Rows are points. Each copy is the shape, with its points in the same order, turned, moved and blurred by noise. Is it also mirrored, or only turned?
In the rows, 100 means zero.

Shape (7 x 3)
[[124,90,58],
[56,102,136],
[90,68,80],
[188,118,145],
[158,170,137],
[79,67,47],
[111,64,42]]
Copy 1 (7 x 3)
[[131,123,48],
[48,110,111],
[96,145,63],
[178,86,147],
[148,38,130],
[93,147,30],
[126,148,33]]
Copy 1 is: mirrored
Copy 2 (7 x 3)
[[131,70,56],
[73,125,123],
[83,70,76],
[195,79,134],
[191,127,107],
[71,72,49],
[95,46,46]]
Copy 2 is: only turned
Copy 3 (7 x 3)
[[58,144,120],
[102,50,101],
[60,99,135],
[165,168,109],
[153,150,50],
[24,102,135],
[37,137,139]]
Copy 3 is: mirrored

Shape (9 x 3)
[[148,57,111],
[127,52,129],
[93,158,88],
[79,53,37],
[124,88,126],
[125,112,48],
[60,18,75],
[46,46,180],
[88,134,82]]
Copy 1 (9 x 3)
[[58,51,99],
[82,44,118],
[79,169,122],
[129,102,34],
[69,82,125],
[63,136,66],
[157,58,57],
[158,46,165],
[99,152,111]]
Copy 1 is: mirrored
Copy 2 (9 x 3)
[[157,116,91],
[150,92,107],
[60,77,34],
[69,153,127],
[134,82,74],
[80,138,51],
[91,128,166],
[119,24,162],
[62,89,58]]
Copy 2 is: mirrored
Copy 3 (9 x 3)
[[145,100,152],
[124,116,158],
[104,71,45],
[181,163,81],
[109,102,129],
[168,91,66],
[162,195,119],
[52,177,145],
[121,93,57]]
Copy 3 is: mirrored

Shape (10 x 4)
[[133,104,98,113],
[184,89,102,131],
[99,98,81,47],
[109,103,84,74],
[111,95,79,170],
[40,59,52,90],
[118,108,107,87],
[55,93,110,138],
[23,86,161,69],
[172,64,101,117]]
Copy 1 (10 x 4)
[[69,105,143,124],
[63,83,195,126],
[63,110,89,76],
[65,102,107,99],
[113,66,132,169],
[116,54,48,91],
[81,125,125,106],
[141,99,84,131],
[166,155,70,73],
[83,71,184,96]]
Copy 1 is: mirrored
Copy 2 (10 x 4)
[[154,89,78,87],
[192,92,55,83],
[98,99,120,48],
[111,101,100,60],
[135,94,30,133],
[47,140,82,106],
[130,80,105,82],
[93,92,97,150],
[71,103,187,138],
[186,131,59,77]]
Copy 2 is: mirrored
Copy 3 (10 x 4)
[[122,135,112,112],
[175,153,120,124],
[81,132,49,120],
[93,132,73,121],
[130,87,152,111],
[75,43,61,121],
[105,141,87,99],
[90,74,114,62],
[58,95,48,14],
[176,137,95,120]]
Copy 3 is: only turned

Shape (12 x 6)
[[118,127,112,118,82,112],
[115,90,85,88,70,119],
[99,107,108,85,127,154],
[68,95,160,160,29,108],
[113,94,117,68,106,117],
[124,107,107,96,103,192],
[60,92,83,114,157,45],
[74,96,103,87,120,58],
[121,141,128,42,91,148],
[91,104,135,138,46,87],
[87,77,98,104,107,62],
[57,121,117,117,50,108]]
Copy 1 (12 x 6)
[[86,117,100,73,121,83],
[74,102,64,78,112,123],
[88,86,106,112,168,119],
[89,43,86,27,93,33],
[91,93,113,86,132,140],
[105,99,72,90,192,115],
[73,70,150,165,65,99],
[64,76,139,117,78,117],
[67,113,120,52,173,141],
[76,77,95,49,84,62],
[87,74,120,112,67,113],
[44,63,93,62,112,68]]
Copy 1 is: mirrored
Copy 2 (12 x 6)
[[137,84,99,102,111,145],
[104,82,61,115,113,120],
[97,138,90,127,128,151],
[142,53,106,140,23,160],
[77,107,90,101,115,135],
[102,111,75,153,151,181],
[118,153,132,93,81,49],
[101,128,107,80,76,82],
[87,116,66,76,132,188],
[136,57,101,110,52,137],
[101,103,107,99,79,77],
[144,97,73,110,49,146]]
Copy 2 is: only turned
Copy 3 (12 x 6)
[[123,111,119,124,119,119],
[121,113,78,81,106,130],
[99,161,75,115,99,82],
[120,116,159,137,50,180],
[122,117,76,104,83,84],
[133,188,67,119,106,108],
[13,65,98,122,95,91],
[60,70,105,101,81,88],
[156,148,100,89,98,54],
[124,91,142,122,79,157],
[67,66,86,107,80,116],
[103,122,152,87,81,144]]
Copy 3 is: mirrored
Copy 4 (12 x 6)
[[121,98,102,125,109,100],
[109,130,80,93,130,92],
[55,116,114,118,138,119],
[126,72,136,123,108,5],
[82,136,113,90,106,110],
[71,135,116,146,167,106],
[78,38,99,36,92,131],
[85,77,100,52,82,105],
[68,161,100,145,88,116],
[135,85,115,111,96,43],
[105,84,102,46,100,96],
[93,80,85,118,97,41]]
Copy 4 is: mirrored
